Every row gives one point. Each copy is the shape, with its points in the same order, turned, moved and blurred by noise. Some copies are also mirrored. Which?

Shape, 8 rows:
[[-0.58 -0.35]
 [-0.15  0.29]
 [-0.61  0.07]
 [-0.42 -0.34]
 [ 0.14  0.38]
 [ 0.42  0.44]
 [ 0.04  0.11]
 [-0.31  0.18]]
Copy 1, 8 rows:
[[ 0.22 -0.41]
 [ 0.24  0.36]
 [ 0.55 -0.04]
 [ 0.13 -0.29]
 [ 0.12  0.60]
 [-0.10  0.80]
 [ 0.04  0.32]
 [ 0.32  0.18]]
Copy 1 is: mirrored
Copy 2:
[[-0.42 -0.53]
 [ 0.28 -0.09]
 [ 0.04 -0.53]
 [-0.36 -0.36]
 [ 0.35  0.24]
 [ 0.43  0.49]
 [ 0.10  0.10]
 [ 0.14 -0.26]]
Copy 2 is: mirrored
Copy 3:
[[-0.09 -0.59]
 [-0.32  0.18]
 [-0.40 -0.36]
 [ 0.00 -0.47]
 [-0.23  0.45]
 [-0.10  0.70]
 [-0.06  0.20]
 [-0.32 -0.03]]
Copy 3 is: only turned
Copy 4:
[[ 0.74  0.13]
 [ 0.06  0.47]
 [ 0.58  0.49]
 [ 0.52  0.07]
 [-0.21  0.45]
 [-0.51  0.34]
 [-0.08  0.23]
 [ 0.21  0.53]]
Copy 4 is: mirrored

Shape (8 x 4):
[[ 0.12 -0.26  0.16 -0.57]
 [ 0.08  0.45  0.04 -0.04]
 [ 0.09 -0.10 -0.56 -0.24]
 [-0.49  0.61  0.32  0.17]
 [ 0.24  0.68 -0.42 -0.48]
 [-0.17 -0.12  0.37  0.12]
 [-0.03  0.21 -0.57 -0.19]
 [-0.53 -0.24 -0.12 -0.50]]
Copy 1:
[[ 0.27 -0.21 -0.56 -0.29]
 [ 0.19 -0.33  0.18  0.12]
 [ 0.48  0.41 -0.01 -0.28]
 [-0.01 -0.35 -0.04  0.82]
 [ 0.85 -0.26  0.32 -0.01]
 [-0.24 -0.11 -0.29  0.13]
 [ 0.51  0.32  0.13  0.05]
 [ 0.50  0.23 -0.67  0.23]]
Copy 1 is: mirrored
Copy 2 (8 x 4):
[[ 0.15  0.22  0.37 -0.50]
 [-0.42  0.31  0.11 -0.01]
 [-0.21 -0.39  0.35 -0.33]
 [-0.55  0.46 -0.59 -0.03]
 [-0.83  0.08  0.56 -0.32]
 [ 0.12  0.19 -0.23 -0.01]
 [-0.51 -0.33  0.25 -0.28]
 [-0.01 -0.09 -0.14 -0.86]]
Copy 2 is: mirrored
Copy 3 (8 x 4):
[[-0.49 -0.10 -0.31 -0.24]
 [ 0.36  0.08 -0.19  0.01]
 [-0.24  0.63 -0.15 -0.11]
 [ 0.66 -0.25  0.27 -0.30]
 [ 0.37  0.55 -0.66 -0.20]
 [-0.05 -0.25  0.32 -0.01]
 [ 0.04  0.67 -0.11 -0.19]
 [-0.31  0.14  0.12 -0.69]]
Copy 3 is: only turned

Shape:
[[ 0.75  0.65 -0.04  0.19 -0.01  0.31]
 [ 0.52 -0.35 -0.04 -0.66 -0.08  0.06]
 [-0.04  0.14 -0.60 -0.19  0.30  0.39]
 [-0.08 -0.36 -0.10 -0.61 -0.51 -0.38]
 [-0.17 -0.28 -0.87 -0.59 -0.29 -0.11]
 [ 0.31  0.45  0.00  0.16 -0.10 -0.39]
 [ 0.36 -0.23 -0.03  0.16  0.06 -0.57]
 [ 0.02  0.85 -0.34 -0.59 -0.33 -0.39]
 [-0.35  0.07  0.09 -0.25 -0.10 -0.03]
 [ 0.09 -0.33 -0.05  0.21  0.07 -0.18]
 [-0.04  0.42 -0.18  0.32 -0.70  0.35]
 [ 0.24  0.16  0.25  0.08  0.19  0.03]]
Copy 1 (12 x 6):
[[-0.14  0.33 -0.87  0.02 -0.29  0.10]
 [-0.12  0.48 -0.06  0.78  0.50 -0.14]
 [ 0.41  0.02 -0.24  0.16  0.40  0.51]
 [ 0.32  0.18  0.46  0.87  0.07 -0.26]
 [ 0.71  0.28  0.24  0.80  0.33  0.45]
 [-0.09  0.09 -0.26  0.34 -0.60  0.01]
 [-0.34  0.26  0.32  0.48 -0.40  0.14]
 [ 0.52 -0.32 -0.48  0.89 -0.37 -0.06]
 [ 0.24 -0.25  0.13  0.24  0.04 -0.22]
 [-0.23  0.21  0.34  0.18 -0.16  0.14]
 [ 0.59  0.31 -0.33 -0.21 -0.34 -0.26]
 [-0.24 -0.03 -0.14 -0.01 -0.09  0.00]]
Copy 1 is: only turned
Copy 2:
[[-0.59  0.08 -0.01  0.04 -0.50 -0.68]
 [ 0.36  0.31 -0.11  0.70 -0.15 -0.14]
 [-0.42 -0.31  0.11  0.48  0.33 -0.09]
 [ 0.27  0.57 -0.51  0.37  0.22  0.43]
 [-0.25  0.21 -0.32  0.83  0.41  0.57]
 [-0.43  0.54 -0.03 -0.24 -0.11 -0.18]
 [-0.01  0.59  0.32 -0.08 -0.16  0.26]
 [-0.68  0.74 -0.57  0.26  0.48 -0.33]
 [ 0.06  0.10 -0.32 -0.07  0.44  0.01]
 [ 0.06  0.12  0.23 -0.07 -0.08  0.30]
 [-0.60 -0.20 -0.69 -0.20 -0.23  0.05]
 [-0.02  0.11  0.12 -0.18 -0.08 -0.32]]
Copy 2 is: mirrored
